Every row gives one point. Each copy is the shape, with its points in the same order, stretched, turned, moved and blurred by noise. Some copies are also mirrored. Which?
In the rows, zero is written as 128.

Shape (5 x 2)
[[181 154]
 [184 134]
 [149 167]
 [ 65 124]
 [ 71 119]]
Copy 1 (5 x 2)
[[161  70]
 [139  70]
 [173 105]
 [125 173]
 [123 168]]
Copy 1 is: only turned
Copy 2 (5 x 2)
[[153  90]
 [127  75]
 [169 114]
 [113 182]
 [107 177]]
Copy 2 is: only turned
Copy 3 (5 x 2)
[[160  77]
 [147  71]
 [174 113]
 [118 202]
 [114 196]]
Copy 3 is: only turned
Copy 4 (5 x 2)
[[173  86]
 [151  77]
 [171 120]
 [ 98 194]
 [100 187]]
Copy 4 is: only turned

Shape (8 x 3)
[[156 104 128]
 [174 155 234]
 [ 94 117 187]
 [ 81  68 100]
 [184 107 100]
 [154 151 111]
 [117 100 121]
 [153 179 101]]
Copy 1 (8 x 3)
[[165 104 103]
 [245 150 163]
 [150 105 177]
 [ 88  60 126]
 [172 113  68]
 [144 158  86]
 [129  96 119]
 [133 190  79]]
Copy 1 is: only turned
Copy 2 (8 x 3)
[[153 127 106]
 [215 120 229]
 [132  98 188]
 [ 80  94  88]
 [156 148  75]
 [147 169 126]
 [120 123 113]
 [144 194 135]]
Copy 2 is: only turned
Copy 3 (8 x 3)
[[126 121 157]
 [245 149 121]
 [161 103  87]
 [ 63  75 118]
 [112 138 184]
 [118 162 133]
 [104 107 124]
 [112 182 118]]
Copy 3 is: mirrored

Shape (11 x 6)
[[133 111  83 121 133 139]
 [171 161 113 119 114 130]
 [177 106 128 151 122 156]
 [172 116  61 139 149 103]
 [148 149  84 122 104  87]
 [119  79  96 138  97 188]
 [106 128 177 120 144 175]
 [150 125 130 130 126  75]
 [ 77 145 210 124 108 136]
 [ 57 150 196 170 131 199]
 [167 150 131  88 145  99]]
Copy 1 (11 x 6)
[[123  93 114 116  94 136]
 [138 155 150  94  68 132]
 [103 135 133 143  58 109]
 [168  94 114 120  67 113]
 [155 131 122  76  87 101]
 [ 54 100  88 140  74 116]
 [ 78 129 157 134 149 154]
 [155 117 154 101 104  80]
 [ 68 160 172 103 184 116]
 [ 52 184 108 147 191 152]
 [151 117 173  84 104 135]]
Copy 1 is: only turned
Copy 2 (11 x 6)
[[102 125 115 139 143 136]
 [128 140 111 110  93 146]
 [105  73 109 127 113 148]
 [117 117  76 161 119 109]
 [108 158  85 108 105 118]
 [ 67  88 122 128 158 184]
 [106 113 205 103 133 154]
 [112 122 107  95 110  91]
 [ 83 139 211  47 114 139]
 [ 49 123 249 100 106 180]
 [158 143 124 105 114 104]]
Copy 2 is: only turned

Shape (15 x 9)
[[156 112  97  97 129 108  80 195 189]
 [148 165 135 182 112 163 171 103  72]
 [114 177 184 159 124 139 100 105 102]
 [147  54 107 101 165 134 109 151 155]
 [ 78 194 131  74 108 106 109 114 121]
 [122 162 155 120 110 176 139  66 136]
 [132 121  92 168 135 157 152 129 118]
 [124 100  83 166  95 140 121 137 127]
 [138 106 133  67 162  93 120 174 155]
 [137 100 105 109 142  82  80 122 163]
 [ 72 105 173  73 130 113  88 166 165]
 [102 137 121 109 173  99  99 158 206]
 [159 155 170 165  76 151 160  79 100]
 [143 129  99 170 132 140 120  98  80]
 [163 152 116 159 116 203 115 105  80]]
Copy 1 (15 x 9)
[[114 151 105 150 132 139 104 242 176]
 [118 114 159 147 171 101 121  79 126]
 [123 133 180 140  89 139  94  96 151]
 [118 101 110 132 155 183 116 224 144]
 [126 181 139  75  92 137  91 134 153]
 [118 118 112 127 105 155 104  78 156]
 [ 93 115 128 150 173 135 126 138 119]
 [ 75 112 112 144 147 118 123 168 110]
 [144 138 142 103 141 166 121 220 185]
 [ 83 117 132 103 128 159  88 204 168]
 [145 156 135  97  68 186 133 203 162]
 [101 169 140 118 117 182 118 206 198]
 [119  82 148 142 132  94 124  65 149]
 [ 91 107 148 135 167 126  92 122 108]
 [122 117 125 178 155 127  79 101 110]]
Copy 1 is: only turned
Copy 2 (15 x 9)
[[119 165 135  81 153  93  42 131 111]
 [120 117 142 126 133 205 200 106 129]
 [146 140 142 166 132 195 151 190 157]
 [ 96 115 103 101 128 102  76 145  53]
 [136 148 136 123  90 131 141 197 226]
 [167  93 138 113  92 190 150 170 150]
 [ 90 101 116 111 130 170 133 105 112]
 [ 76 132 150 114 108 152  95  97 113]
 [110 133 123  98 159  76 105 173 112]
 [132 131 128 149 116  85  61 133 119]
 [ 95 138 152 105 133 113  73 242 138]
 [120 108 114 112 170  98  52 169 158]
 [148 111 189 131 125 187 178 124 115]
 [113 126 111 168 102 171 152 107 115]
 [142 144 111 124  91 216 158 128 107]]
Copy 2 is: mirrored
Copy 3 (15 x 9)
[[130  98 141  72 175 110  65 183  74]
 [145 171  98 167  89 160 187 112 136]
 [134 176 179 134 105 103 177  97 134]
 [133  51 153 104 185 136  87 146 117]
 [ 69 170 190  88 139 150 148 112  81]
 [145 147 157  98  90 160 209  97 106]
 [141 124  98 136 117 166 129 116 148]
 [111 131 105 120 107 137 112 155 180]
 [124  80 158 116 203 133  86 137  55]
 [ 86  94 149  93 179  92 110 143 129]
 [ 99  94 249 117 150 119  82 139  76]
 [127  82 148  95 175 107  68  83  91]
 [140 163 117 152  55 127 215 142 111]
 [123 152 112 144 131 152 162 123 176]
 [170 166 140 107 111 179 180 131 158]]
Copy 3 is: mirrored

Shape (18 x 12)
[[119 140 138 126 177 132 127  74 138 123 106 125]
 [126 127 120 147 123 123 112 123  97 123 111 132]
 [117 145 120 149 129  88 121 143 133 155 117 121]
 [141 122  91 164  98  93 138 131 123 120  85 149]
 [122  99 115 132 110 153 115 157 181  97 129 111]
 [144 115 164 155  89 138  92 119 139 113 135 131]
 [  7 100 138 124  92 178 166 112 119 140 121 119]
 [132 125 137 107 144  98 115 114 101 141  85 116]
 [116 135 123 159 117 115  99 167 124 102 169  93]
 [154 135  80 127 161 120 111 162 137 102 118 124]
 [143 107 132 123 141  77 131 105 159 117 148  99]
 [111 103  91 155 113 137 103 126  84 166 160 115]
 [134 133 115 137 141 137 166 164 106 140 125 163]
 [125 116  58 140 182 154 106 109 142 142 110  85]
 [144 102 123  47 106  84 144 102 183  75 166  79]
 [143  87 102 123 171  88 124 128 130 142 131 115]
 [119 124  78 146 142 127 101 148 132 127 124 172]
 [129  96 116 168 139 130  98 114 127 103 124 131]]
Copy 1 (18 x 12)
[[126 149 111  78  97 123 123 111 127 151 100 146]
 [154 125 128 145 125 153 105 140 136 160 143 129]
 [174 159 134 120  98 172 124 133 150 120 160 117]
 [150 142 142 183 127 153 114 125 114 119 150  89]
 [ 90 118 113 147 103 107 125 129 132 107 178 143]
 [116 104 119 164  99 143  65 131 172 117 131 158]
 [116 111  66 110 214 110  66 107 144 153 167 114]
 [181 140 123 128 116 143 154 118 128 145 116 121]
 [146 112 130 136  88 177 104 120 178 146 199 148]
 [133 141 145 130  84 151 177 155 101 151 166 138]
 [125 147 110 125  71 167 143  60 145 114 131 134]
 [138 110  83 149 137 191 107 168 144 158 144 125]
 [108 142 166 133 162 146 136 155 107 140 149 140]
 [119 152  87 103  80 141 175 171 108 176 132 118]
 [107  88 107 129  81 142 177  21 124  89 118 120]
 [134 166 108 153  98 166 180 115 113 142 139 134]
 [158 142 115 143 126 151 124 182  72 141 156 144]
 [131 128 110 162  99 143  87 132 126 148 147 150]]
Copy 1 is: mirrored
Copy 2 (18 x 12)
[[140 145 158 178 165 120 131 121 103 110 137 105]
 [129 146 117 133 103 123 114 128 106 110 113 110]
 [132 152  94 147 131  89 128 128 118 148 113 111]
 [103 174 103 170  95 104 108 112 122 108 101  90]
 [ 97 113 149 115 121 135 150 118 137 143  70  87]
 [155 136 125 133 111 159 128 149 136 109  77  95]
 [128  79 121  51 103 123 139 165 164 128 185  35]
 [121 147  98 139 130 121 157 119 103 102 144 127]
 [134 116 112 123 106 125 110 121  95 172  70 109]
 [ 83 138 142 157 131 100 120  91  89 136  76 139]
 [133 130 123 188 125 131 153  99 129 158 109 112]
 [146 138 131  72  64 102 116 130 137 145 121 120]
 [ 94 128 114 127 127 116  84 131 140 125 132 130]
 [103 164 189 114 132  83 142  83  98 146 116 120]
 [111  63 115 184 126 144 185  54 149 136  92 107]
 [104 145 136 153 106 112 156 105 121 162 129 142]
 [103 137 148 150 101  79 112 135 111 126  80 120]
 [127 154 158 153  93 136 123 131 102 132  92  98]]
Copy 2 is: only turned
Copy 3 (18 x 12)
[[173 159  97  76 113 107  99  98 101 120 148 118]
 [120 129 104 142 126  96 119 124 133 121 131 138]
 [142 136 126 115 139  77 125 110 157 156 106 151]
 [138  92 123 156 125  77 151 101 145 128 127 166]
 [126  81 149  77 150 129 157 105 122 152 139 117]
 [108 132 132 120 173  73 107 104 109 130 170 121]
 [116 161 131 101  69  97 156  97 111 169 189  55]
 [148 160 117 148 123 108 101  99 107 129 124 151]
 [112 105 104 111 157  98 127 172 162 152 104 116]
 [130  86 109 105 131 150 144 131 148 108  86 155]
 [178 122 145 112 145  96 100 122 125 146 119 113]
 [ 82 114 116 147 103  99  94 133 158 120 117 120]
 [136 142 126 132 122 133 161 104 178 103 108 122]
 [126  76 112  80  90 155 103 105 133 127 116 148]
 [192 117 190 102 130 127 119 151  71 140 135  91]
 [161 110 118 129 126 136  96 103 141 126  83 119]
 [ 95  89 105 100 118 107 146 110 139 106  88 138]
 [121  93  94 114 143 100 112 115 124 119 129 114]]
Copy 3 is: mirrored
Copy 4 (18 x 12)
[[118 142 107 158  93 106 182 123 124  82 116 137]
 [149 104 140 153 122 133 141 112  97 115 132 107]
 [157 115 113 144 118 113  95 117 100  86 109 112]
 [166 107 127 163 125 133 129 105  53 140  94 115]
 [ 88 139 136 110 138 124 105 152 136 171 112 148]
 [120 119 128  98 107 159 149 101 145 139 126  99]
 [ 58  81 108  84 158  28 138 163 128 156 170  81]
 [131 101 101 168 123 136 137  94 108  71 122 143]
 [134 118 171 107 134 131  84 155 143 125  99 110]
 [156 134 154 176 117 140 103 136  98 119 110 165]
 [125 135  81 144 130 129 125 124 169  95  60 140]
 [142 110 126 185 150 128 105 143 119 101 152  60]
 [185 104 129 143 132 107 134 109 100 139 174 139]
 [105 169 130 225 140 129 124 183  80  84 113 136]
 [ 89 106  46 109 114 134 120 156 212 132  58 170]
 [139 138  98 204 156 123 111 106 147  81  90 147]
 [160 120 152 184 103 101  98 108 101 127 138 109]
 [120 137 153 166 134 130 144 114 125 127  95 111]]
Copy 4 is: only turned
